Every row gives one point. Each copy is the shape, with its points in the same order, turned, moved and blurred by noise. Is it also mirrored, or only turned?

Shape (6 x 2):
[[ -5 -27]
 [ 27  49]
 [ 23 -57]
 [-44 -11]
 [-24   5]
 [-13 -35]]
Copy 1, 6 rows:
[[ 24 -19]
 [-21  49]
 [ 63 -13]
 [-12 -43]
 [-13 -17]
 [ 24 -31]]
Copy 1 is: only turned
Copy 2, 6 rows:
[[-29 -29]
 [ 57  -7]
 [-24 -71]
 [-35  14]
 [-13  -1]
 [-31 -31]]
Copy 2 is: only turned
Copy 3, 6 rows:
[[-23  12]
 [ 56  -6]
 [-47 -19]
 [-15  53]
 [  6  34]
 [-32  19]]
Copy 3 is: only turned

Shape:
[[-23  -2 -32]
 [-42  61  49]
 [  3   2 -28]
 [ 28  58  -3]
 [ 18 -28  25]
 [ 46 -19 -34]
 [ 10   7  55]
 [ -2  -9   3]]
Copy 1, 8 rows:
[[ 18 -36 -42]
 [ 49 -34  58]
 [ 25 -10 -44]
 [ 73  17  -7]
 [-18  22 -10]
 [ 13  32 -69]
 [  3  22  31]
 [  5  -3 -18]]
Copy 1 is: mirrored
Copy 2:
[[ 20 -19 -29]
 [ 63  14  63]
 [  8   5 -31]
 [ 28  59  -5]
 [-34  -1  14]
 [-35  22 -49]
 [-13  22  46]
 [ -4  -7  -4]]
Copy 2 is: mirrored
Copy 3, 8 rows:
[[-17  -7 -53]
 [-81  62  -5]
 [  2  -3 -35]
 [  8  55  -2]
 [-21 -28  19]
 [ 38 -24 -12]
 [-45   9  34]
 [-21 -11 -12]]
Copy 3 is: only turned

Shape, 7 rows:
[[ -7  40 -27 -10]
 [ 19 -12  36  -1]
 [-55 -20  28  22]
 [ 21  75 -40  25]
 [ 52  13  29 -20]
 [ 35 -26  19   0]
 [ 18 -10  55  -4]]
Copy 1 (7 x 4):
[[-34  36  22  14]
 [ 23 -11  33 -30]
 [-43 -40  11 -51]
 [-17  75 -18  19]
 [ 45  20  48 -10]
 [ 36 -18  27  -9]
 [ 28 -11  42 -45]]
Copy 1 is: mirrored
Copy 2 (7 x 4):
[[  1  28 -56 -18]
 [ -2  15   7  21]
 [-57 -35 -27  25]
 [ 32  61 -85   9]
 [ 19  52  22   8]
 [ 13   9  22  30]
 [-22  22  24  22]]
Copy 2 is: only turned
Copy 3 (7 x 4):
[[-30  38 -17 -10]
 [ 35 -13   2  14]
 [-25 -32  55  11]
 [-47  30 -73   7]
 [ 47  14 -26  16]
 [ 41 -20 -10  -8]
 [ 42 -17  10  33]]
Copy 3 is: only turned
Copy 4 (7 x 4):
[[ -6  29 -31  29]
 [ 25 -14  36   9]
 [-32  19  51 -24]
 [ 14  65 -29  67]
 [ 46 -24  10  43]
 [ 49  -9  24   0]
 [ 21 -27  48  19]]
Copy 4 is: mirrored

Shape (12 x 6):
[[ -3  -2   5  11 -20  26]
 [-48  34 -24 -11  67  63]
 [ -9  15  22  27 -38  45]
 [  4 -54  80 -15   2 -27]
 [ 21  11  21 -16  10 -22]
 [-37  58  13  -1  -2 -29]
 [  2  54  -2   0 -13  44]
 [ 12  14  41  29  12  47]
 [ 47  41  33  10   4 -54]
 [ 42  59 -20 -13 -35  11]
 [-27 -36 -33  40  41 -35]
 [ 43 -13  36  -8  44   4]]
Copy 1, 12 rows:
[[-12 -21 -18  16   4  -9]
 [ -6 -39  12 -17  81  62]
 [  4  -6 -40  34  20  -5]
 [ 52 -23 -35 -36 -70 -19]
 [ 11  10  13 -22 -22   7]
 [ -8  51 -14 -41  23  29]
 [ -6  11   0  38  26  35]
 [ 44 -20  -8  17  29 -10]
 [ 29  49  36 -10 -21 -10]
 [-18  43  28  53  -3  42]
 [-36 -27  17 -70   7 -36]
 [ 40 -35  33  -9 -22   8]]
Copy 1 is: mirrored
Copy 2:
[[ -1 -15  26  33 -37  -7]
 [-13 -31  15  61  61  57]
 [  9 -18  48  42 -55  -5]
 [-67   0  11 -55 -57   9]
 [  5  13   3 -21 -15   0]
 [ 55 -40  16 -17 -18  31]
 [ 39   1  35  51 -23  22]
 [-17   3  69  25 -24  24]
 [ 41  29  32 -54 -19 -24]
 [ 59  34   9  36 -25 -11]
 [-27 -56  10 -16  36 -48]
 [-29  38  26 -21   4  -1]]
Copy 2 is: mirrored

Shape (12 x 6):
[[ 18  37  -4   5   8 -15]
 [ -9  33  17 -42   3  64]
 [-21 -30  22  15 -12 -26]
 [-17  29  11  14   0  48]
 [  0  35  41  -2 -26   3]
 [ -9 -20  27  -5 -25 -21]
 [-18  25  -7   9 -14  31]
 [ -3 -13 -13  16 -32  41]
 [-20  -7   7   6 -20 -22]
 [ 26 -26   6  19   3  10]
 [-21   9 -11 -95  -5  -7]
 [ -7  -1  -6   2   5 -10]]
Copy 1 (12 x 6):
[[ -6  27 -35   0  21  12]
 [-45  57   6 -42 -33  -7]
 [ 19 -18 -17  29 -21 -29]
 [-35  26   3  -6 -32  26]
 [ 22  40 -23  -9 -28   9]
 [ 26  -3 -17   4 -20 -33]
 [-28   9 -16 -16 -27  18]
 [-16 -26  12 -26 -23  10]
 [ 11 -10 -32  10 -19 -20]
 [  4 -11  20   4  13 -11]
 [-32  39 -50 -52 -10 -74]
 [-13  -1 -24   6   4 -15]]
Copy 1 is: only turned
Copy 2:
[[ 10  36  -7  26   8  -1]
 [-41  27 -28 -18 -49  28]
 [  7 -42  20   1  25 -12]
 [-20  -1 -16  15 -50   0]
 [-25  23  29   2 -22 -17]
 [ -2 -18  19 -19  22 -12]
 [-24  -6 -31  14 -25 -10]
 [ 10 -28 -36  -8 -29 -27]
 [ -7 -22   0   2  24 -19]
 [ 42 -13  -9  -5 -12   0]
 [-53  31 -36 -44  46  34]
 [  1  -6 -11  11  15   2]]
Copy 2 is: only turned
Copy 3, 12 rows:
[[ 17  -8 -23  19  13 -18]
 [-12  58  12  49  -7  16]
 [  3 -17  22 -50  12   2]
 [-11  -1  13  44  20  26]
 [ 30  14  34  22  25 -10]
 [ 14   1  22 -34  -3  -7]
 [-17  -5  19  29   2  15]
 [ -9 -21  17  10 -25  37]
 [ -7 -10  22 -30   6 -11]
 [ 25 -15 -15 -13 -11  33]
 [-25  72   2  -9 -31 -55]
 [-10  -4  -5 -12   6  -3]]
Copy 3 is: only turned

Shape (13 x 8):
[[-19  17 -52 -20 -35 -23   5  -9]
 [ -3 -12  20  27  62 -16  71  -6]
 [-60 -48 -13  43  -8 -57  -2  11]
 [  3  13 -12 -26 -63 -19   9 -20]
 [-17   3 -13 -57 -60 -21  29  -6]
 [ 34  -9  20   7  43  -2  30   4]
 [ -5   9   2  -2 -78   9  11   3]
 [-25  18   1  11  73  38  32 -26]
 [-24 -12  11 -15  30  15  21  13]
 [ -1   2   2  12  47  -6   2  19]
 [-32  50  12 -46 -39 -18 -13 -18]
 [-55  -8 -21  65  -1 -74  52  50]
 [-18  15  -6 -10 -55 -41  18 -34]]
Copy 1:
[[-13   5 -44   6 -28 -39  22  -6]
 [ 27  20  39   1  64  19  74  21]
 [-68   4  35  32  28 -64  51  14]
 [ -7  35 -14 -27 -37 -34  10 -10]
 [ -2  28 -39 -55 -34 -49  35  13]
 [ 30  -5  47  -3  29  27  30  28]
 [-38  49  -7 -40 -39  -2  12   1]
 [ 12 -12  -7  -2  74  53  49 -23]
 [-14 -18   3 -28  39  14  38  18]
 [ -3 -18  18  14  46  19  23  31]
 [ -7  32 -53 -32   6 -31 -22   0]
 [-54  46  13  65  32 -40  76  52]
 [ -5  46 -13 -13 -12 -57  20 -12]]
Copy 1 is: only turned
Copy 2, 13 rows:
[[ -9  30 -45 -17 -11   1 -43   9]
 [-34 -46  11  12 -58 -43  47  -6]
 [-94 -25   2   5  15 -13 -40  -9]
 [-15  70 -39  -1  -1  -5  -9  11]
 [-11  71 -13 -30  -8   5 -12  29]
 [  2 -24  -2  21 -14 -37  49 -12]
 [-30  63 -37  34   7  12  -2  35]
 [  5 -51 -13  26 -66  23  35 -28]
 [ -4 -20  13  10 -17  19  21   2]
 [  1 -38   4  28  -7 -14   7 -15]
 [  6  74  -2  17 -23  21 -34 -17]
 [-83 -41   6  22 -26 -56 -58  38]
 [-41  64 -32  -2 -24 -15 -21  -3]]
Copy 2 is: mirrored

Shape (12 x 9):
[[ 35 -11 -53  51 -27 -10   2   4  12]
 [-36 -40  -3  -3  -9 -26 -33   2 -10]
 [ 10  -1  -2 -25  16  25 -12 -28 -13]
 [ 55  13  25  -6   9  -7 -56  29  10]
 [ 18 -10 -18 -38  33  39   7  14 -16]
 [  1   1  37 -24  -4   3 -24 -49 -19]
 [-52  11  35   1  14  10 -13  36  29]
 [ 32   6  13   2 -15 -12   3 -24  24]
 [ 27   6  -2  10  46  10   9 -51 -18]
 [ -2 -23  -1   7 -29 -66  26 -25  21]
 [  3 -14  88  25 -45 -42  -6  36  18]
 [ -1  52   5  22   0  -2 -40  48 -34]]
Copy 1:
[[ 27 -15 -35   8 -70 -25   0  42  -7]
 [  6  13 -39   7  23  29  -3  38   2]
 [  6 -18   6 -21  16 -16 -19   0 -28]
 [ 89   7  17 -12   7 -24   9   4  10]
 [ -8 -20  44 -42   1 -15 -22  23  -3]
 [ 18  -2 -24 -24  42  -4   4 -25 -36]
 [ -1   1  11  33  21  19  14 -16  50]
 [ 36  -6 -30 -28 -25 -14   6 -28  -6]
 [ -6 -35 -20 -35  18 -68  -4  -4 -23]
 [  6  16 -82 -35 -34   6  15   0  10]
 [ 54   7 -31  -4   2  39  87 -18  31]
 [ 30  38  31  39  -2 -36  36  18   2]]
Copy 1 is: mirrored
Copy 2, 12 rows:
[[ 10 -11   5  55 -15  52 -48   1  22]
 [-28 -11   1 -18  13 -35 -31  20  -7]
 [  9   7  -1 -51 -33   4 -10 -21 -12]
 [ 52  29  25  -9 -42 -16 -44  28  -5]
 [ 41  14 -39 -42  -7  23 -16 -23 -26]
 [-18   8  25 -41 -48 -28   6 -17 -23]
 [ -8  63   7 -31  30  -7   1  47 -14]
 [ 10  33  30  24 -28  -4 -15 -14 -11]
 [ 33 -12   8  -5 -31  14  36 -31   0]
 [-31   8  15  51  22 -27 -13 -23  -3]
 [-20  44  39  37 -18 -54 -22  56 -58]
 [ 14  37 -41   1 -42  -8 -25  62  19]]
Copy 2 is: mirrored
Copy 3, 12 rows:
[[ 14 -56 -59  17 -22 -32   5  -3   9]
 [-40 -25  19 -27  -9 -42  12 -12 -20]
 [  4 -11  24   2 -15  26   4 -46  -5]
 [ 17  10  25  18 -39   9 -22  52 -11]
 [ 17   1 -10 -19   9  44  17 -30 -23]
 [-15  -3  60  10 -15  -4   3 -42  18]
 [-43  16   6 -41  29   1 -38   6  18]
 [  6 -12   8  23 -20  -9  16   0  49]
 [-16 -13   2  55  -6  35  17 -45   8]
 [-34 -17 -14   6 -14 -56  59  -9  46]
 [-15  33  32   6  26 -70  -3  49  41]
 [ -6  28 -24   5 -22 -25 -62   4 -30]]
Copy 3 is: mirrored
Copy 4, 12 rows:
[[ 59 -11 -33 -12   1  -7  16 -41 -17]
 [-33 -22  14 -16 -29  25 -10 -37 -10]
 [ -4   7   5 -21  30  25   3  20  26]
 [  7  43  33  42   9 -16   1  10 -22]
 [-24   1 -16  -4  45  17  40  22  21]
 [  0   0  36 -28  -4  23 -27  29  39]
 [-50  22 -40  15 -36  17 -26  19  -1]
 [ 33  17   2   5 -16  -1  -5   0  39]
 [ 23 -16  -8   0  53  28 -25  15  44]
 [ 17 -26  -4  -8 -49  -7  -9 -54  53]
 [ -1 -11  14  49 -95 -15 -17  12   4]
 [-22   5 -10   5   6 -49 -28  25 -46]]
Copy 4 is: mirrored

Shape:
[[  4  -7  -4  -1  26  38  -8  30  63  69 -20]
 [  9   3 -29 -35  10  13  15  30  40  -1 -27]
 [-24 -63  -6  18   2  -5 -22  15  16 -17 -51]
 [ 37 -28 -31 -37   4  25 -17   1  10 -43  13]
 [  3 -15  40  -7 -26   7  16  20  28  -1 -28]
 [ 28  42  43  44  18 -22  -2 -14 -17 -35   6]
 [ 16   7  10  23  42 -54  18   5  18  40  17]
 [ 39 -23 -31  66 -36  20   4  20  41 -27  21]
 [ 31 -36  -2 -11  24 -17 -15   3 -16  14  -9]
 [  5 -10 -14  16 -32  -8  35   3   1 -15 -56]
 [-34  15 -26  13  17  -9  49 -22 -23   2  30]
 [ 33  43  -2 -34   9  15 -19   6  -7  14   9]
 [-21  -9  -3 -26  30  17  83  -2 -22 -11 -36]
 [-15  75  44 -67 -15  17 -18 -23  17  21 -45]
 [-21 -19   1  41   7 -25 -23  45  -5  12   3]]
Copy 1 (15 x 11):
[[-23 -16  26 -49 -24  -5  26   5   0 -83   4]
 [ 29 -23 -15 -46 -42  12   0   8  -3 -33 -29]
 [ 80  13   1 -22 -20 -55  20  -5   9 -33 -11]
 [ 40 -60 -18 -24   7  -5 -34 -28  -5  -7  -4]
 [ 44 -16  40  -8 -14   0  18  25  12 -20 -28]
 [ 31   6  62   5 -43   1 -46  17  16  36  45]
 [ -3  15  55 -30 -69  -9   4 -11 -51   9  13]
 [ 66  12  25   8   5  41 -28 -29 -28 -55  30]
 [ 31 -20  18 -48 -10 -35  12 -20 -17  16  12]
 [ 60  36   4 -20  -9  16   9  15   9  -2 -24]
 [-12  38 -14   4 -30 -17 -53  18 -40  11   2]
 [-12 -51  -3 -23 -24  13  -5  12  14  16  29]
 [ 19  22  -7 -56 -11 -17 -42  50  -8  17 -54]
 [-31 -36   6   5 -46  11  27  37  86  17 -29]
 [ 55  11  13   0 -39 -30  17  26 -33 -24  44]]
Copy 1 is: only turned
Copy 2:
[[-45 -28  48 -46  33 -57  -3  23  30   4 -11]
 [-23 -10  37  21 -17 -57 -23  17  20   3 -16]
 [-22  12  22  -6 -19 -21  10  24  34  28  75]
 [ 25  -5  48  35 -22  -2  -4  32  51   8 -15]
 [  2 -19  12 -20   1 -27 -46  19  19 -11  30]
 [-12  -8 -15  33  44  62 -37 -11  21 -12  17]
 [-23 -17   8  -1  41 -20  -8 -66  25   3  -5]
 [ 17  24  -7  22  58 -26   1  48  66   2   6]
 [  0   6  33  -6 -13   0 -20 -24  45  32   9]
 [-11  49  -3  11  -6 -33 -46  16  11   0  32]
 [  8  25   5  15  30  -4  21 -18 -48   6 -19]
 [-25 -24   8   4  -7  19 -34  11  26   9 -57]
 [  2  39  56  22   4 -36 -40   2 -57  14   7]
 [-67 -41   6 -26 -39   7 -68  27 -24 -51 -20]
 [ -9 -15 -25  -1  26  -9  10   0  24  61  29]]
Copy 2 is: only turned
Copy 3 (15 x 11):
[[ 12 -82   0  32  45   9 -22 -53  49 -34   7]
 [ 31 -64 -31   0  -6  42  -6 -29   9 -17 -11]
 [  7 -44 -43  20  27   6  61  16   7 -46  16]
 [ 38 -31 -26 -42 -21  14 -13  23   5 -16  17]
 [ 27 -13 -28  32  -1   9  16 -47 -12 -31  41]
 [ 25 -24  60   8  -7   4  35 -15 -69  19  36]
 [ -9 -22  47   5  43  63  17 -33  -2  11   8]
 [  6 -49  -9  11  35  20 -45  30 -52 -40  50]
 [-15 -17   4 -30   2  15  25 -10  20 -21  10]
 [-13 -46 -51  10   3  17  26 -26 -53  -9  17]
 [ 10   5  -6 -12  45  20   8 -17 -42  33 -42]
 [ 21 -38  26   3 -37   5 -23 -29   8   9 -16]
 [ 35 -21 -49 -42  24   9  43 -67 -39  -6 -40]
 [ 47 -42 -12  53 -56 -21  17 -79  21  48  -7]
 [ -7  -9  24  40  28  27  30   4  -9 -42  -9]]
Copy 3 is: only turned
Copy 4 (15 x 11):
[[ 17  39  29  -4  55   5 -64 -28  40   1  24]
 [-12   5  17  18  31  20 -43 -33 -19 -38  23]
 [ -6 -30  48  -8  12 -19  -9   7  41 -64  39]
 [-54  15  -1 -19 -10  13 -17 -13 -28 -47  61]
 [  1  16  37  16  -2   0  10 -45  31 -26   8]
 [ -3  19 -46  23   2  -6  63  26  11 -28  -1]
 [ -9  57  16  -7  57   1  24  29  -4  -8 -29]
 [ 26   8 -15 -59  12 -24  17 -56  -6 -65  36]
 [-60  16  24  -5  33   2   3  16  11 -19  27]
 [-11 -39  15  18  33 -29  12 -37   5 -51   1]
 [-31 -11 -20 -21  10 -19  -7  19 -23 -14 -55]
 [-31  18 -25  18  23  36  -5 -14 -17  18  35]
 [-64 -30   1  42  19  -7 -29 -15  18 -47 -46]
 [  9 -12  14  95 -10  16 -12 -27   0  54  21]
 [ 12  -9  28 -40  32  27  20  29  30 -29   8]]
Copy 4 is: only turned
